Every row gives one point. Two turns around zero, p and q, are shown by what they do to some points. Where does a point land after both, in the order given? Backwards means that the second turn is done in reverse. Each puzzle has new turns, and all numbers are rounded.

Turn p:
[ 0.11  1.25 -2.15] => [-0.32  0.54 -2.41]
[-1.58 -1.11  1.59] => [-1.22 -0.29  2.16]
[ 1.02  0.78 -0.32] => [ 0.98  0.45 -0.77]
[-0.88 -2.55  1.30] => [-0.79 -1.86  2.21]
[ 0.33  0.10 -0.98] => [ 0.07 -0.25 -1.01]
[0.99 1.52 0.57] => [ 1.27  1.41 -0.18]
Turn q:
[1.36 1.61 0.61] => [1.33 1.72 0.25]
[ 0.26 -0.02 -0.83] => [ 0.27 -0.20 -0.80]
[ 1.37 -1.04  0.32] => [ 1.38 -0.92  0.56]
[-0.66  1.61 -0.88] => [-0.67  1.36 -1.22]
[-2.33 -2.17  0.78] => [-2.32 -1.97  1.22]
Where do these land?
p, then q: [-0.61 -1.08  0.17] => [-0.66 -0.70  0.80]
p, then q: [-1.17  0.79 -0.07] => [-1.06  0.89 -0.29]
q, then p: [0.86 0.25 3.42] => [1.76 1.74 2.53]
p, then q: [ 0.37  0.10 -1.26] => [ 0.05 -0.61 -1.17]
q, then p: [ 0.55 -0.06 -2.26] => [-0.08 -1.25 -1.96]

Turn p:
[-0.08 -0.17 -0.64  2.92  1.46  0.43] => [ 0.71  0.72 -0.29  2.72  1.60  0.49]
[ 0.91 -2.05 -0.04 -0.68 -0.91  1.14] => [ 1.43 -1.77  0.09 -0.29 -1.20  0.96]
[-0.07 -0.33 -2.61 -0.48  0.09 -3.07] => [ 0.08  0.60 -3.55 -0.36 -0.31 -1.85]
[ 0.19  3.11  1.11 -0.66 -0.98 -0.72] => [-1.33  2.29  1.55 -1.32 -0.65 -1.12]
[ 0.95  0.49  1.73 -1.45 -0.14 -0.46] => [ 0.23 -0.17  1.42 -1.85 -0.01 -0.97]
[-1.48 -0.54  0.94  1.05 -0.13  0.82] => [-1.03 -0.99  0.88  1.45  0.24  0.43]
[-0.43 -0.51 -0.49 -0.71  0.60  1.86] => [-0.11 -0.69 -0.11 -0.35  0.33  2.07]
Turn q:
[-0.80  0.46 -1.52 -1.72 -1.63  1.17] => [-1.53  0.42 -1.07 -1.49 -1.57  1.34]
[ 0.42 -0.56  0.53 -1.46  0.05 -0.58] => [-0.01 -0.20  0.93 -1.48  0.29 -0.24]
[-0.03 -0.73 -1.88  0.35 -0.91 -0.96] => [-0.66 -0.81 -1.79 -0.49 -0.32 -1.14]
[ 0.82 -0.70 -0.34 -0.35  2.00  2.89] => [ 1.28 -0.90 -0.27  0.02  1.17  3.14]
[-0.32 -0.11  0.87  2.47 -1.16 -0.39] => [ 0.27 -0.50  0.17  2.20 -1.23 -1.33]
[-1.84  0.70  1.87  0.27  1.46  0.83] => [-0.84  0.79  1.89  1.75  0.95  1.19]
[ 1.75  0.93  0.46  0.44  0.19 -2.96] => [ 1.47  1.19  0.13 -0.51  0.71 -2.96]
Where do these land?
p, then q: [ 2.64  0.46 -0.34 -0.84 -0.66 -0.55] => [ 1.31  1.25  0.04 -2.08 -0.91 -0.56]
q, then p: [-0.72 -0.06  0.46 -0.40  1.62 -1.45] => [-0.63 -0.05  0.06 -0.26  2.16 -0.70]
q, then p backwards: [ 0.43 -0.92  0.94 -0.61 -0.49 -0.81] => [ 0.44 -0.22  1.47 -0.69 -0.40 -0.36]
q, then p: [ 0.02 -1.00  0.52 -0.09 -0.08  1.95] => [ 0.73 -1.18  0.97  0.49 -0.59  1.28]
p, then q backwards: [ 1.65  2.35  0.93 -0.78 -0.36  1.28] => [ 0.57  1.54  1.84 -2.31 -0.07  0.23]
p, then q: [-1.62 -0.39 -1.88  4.46 -0.36  0.05] => [ 0.69 -0.12 -2.61  4.25 -0.43 -0.87]
q, then p: [ 0.42 -0.74 -0.89 -1.50  0.69 -1.00] => [-0.29 -0.67 -0.98 -1.70  0.92  0.12]
p, then q backwards: [-2.81  0.30  0.27 -0.23 -0.36  0.52] => [-2.71 -0.79 -0.45 -0.33 -0.33  0.35]
